Every row gives one point. Each copy is the shape, with its points in the same order, stretched, turned, moved and blurred by noise. Is it also mirrored, or only turned?
In the rows, 128 means zero.

Shape (7 x 2):
[[121 173]
 [118 103]
 [ 83 127]
 [156 140]
 [103  84]
 [150 116]
 [133 154]]
Copy 1:
[[ 86 103]
 [157 103]
 [137  61]
 [109 147]
 [178  88]
 [136 141]
 [ 99 119]]
Copy 1 is: only turned
Copy 2, 7 rows:
[[139 147]
 [104 109]
 [ 95 139]
 [147 106]
 [ 88  99]
 [133  97]
 [137 133]]
Copy 2 is: only turned
Copy 3 (7 x 2):
[[111 161]
 [138  88]
 [ 91 101]
 [162 141]
 [131  65]
 [165 114]
 [132 145]]
Copy 3 is: only turned

Shape, 6 rows:
[[155 144 143]
 [187 112 128]
 [139 104 142]
 [132 150 186]
 [108 127 158]
 [138 100 124]]
Copy 1, 6 rows:
[[109 101 139]
 [ 92  94 105]
 [ 89 126 126]
 [ 92 103 180]
 [ 98 137 162]
 [ 93 138 116]]
Copy 1 is: only turned
Copy 2, 6 rows:
[[160 138 148]
 [194  92 133]
 [153 119  96]
 [147 184 134]
 [126 157  99]
 [150 105  97]]
Copy 2 is: mirrored
Copy 3 (6 x 3):
[[133 161 133]
 [147 157 101]
 [167 142 136]
 [150 175 178]
 [155 142 167]
 [160 130 126]]
Copy 3 is: only turned

Shape (9 x 4):
[[174 111 142 151]
 [ 94 152 114  83]
 [115 143 102 121]
 [ 81 116 115 138]
 [140 147 140 133]
 [ 97 120 126 104]
 [100 148 135 175]
 [ 92 124  86 129]
 [158  93 192 162]]
Copy 1, 9 rows:
[[135  77  94 127]
 [100 136 157 103]
 [132 134 146 132]
 [145 117 182 109]
 [135 115 123 101]
 [108 107 157 103]
 [182 132 173  87]
 [142 133 173 147]
 [133  47 107  69]]
Copy 1 is: only turned
Copy 2:
[[ 95 101 106 101]
 [132 161 155 146]
 [154 125 141 147]
 [146 133 122 166]
 [130 141 120 116]
 [113 142 135 157]
 [171 132 101 135]
 [160 113 144 167]
 [ 73 130  70  96]]
Copy 2 is: mirrored

Shape:
[[131  93 127 116  99 145]
 [131 171 147 112 165  92]
 [137 143 148 141  98 154]
 [110 143 143 131 125 137]
 [180 161 136 160 108 107]
 [ 88 158 169 145 179  70]
 [145 115 117 125 115 146]
 [167 118 133 136 167 156]
 [116 146  89 134 176  99]]
Copy 1 (9 x 6):
[[ 97 125 170 144 170  96]
 [176 157 126 115  94 148]
 [141 141 161 139 167 131]
 [134 119 156 139 143 132]
 [162 176 101 128 143 156]
 [167 117 107  93 106 135]
 [102 140 149 140 148 126]
 [ 99 158 131 110 118 163]
 [116 139  80 130  75 158]]
Copy 1 is: mirrored
Copy 2 (9 x 6):
[[103 165 130 116 100  87]
 [139  64 130 118 137 174]
 [139 131 168 156 103 115]
 [123 124 161 114 120 135]
 [134  83 153 197 138  99]
 [ 71  44 152  89 152 169]
 [127 146 137 122 114  94]
 [135  83 139 100  90 101]
 [115 108 139  76 178 130]]
Copy 2 is: mirrored
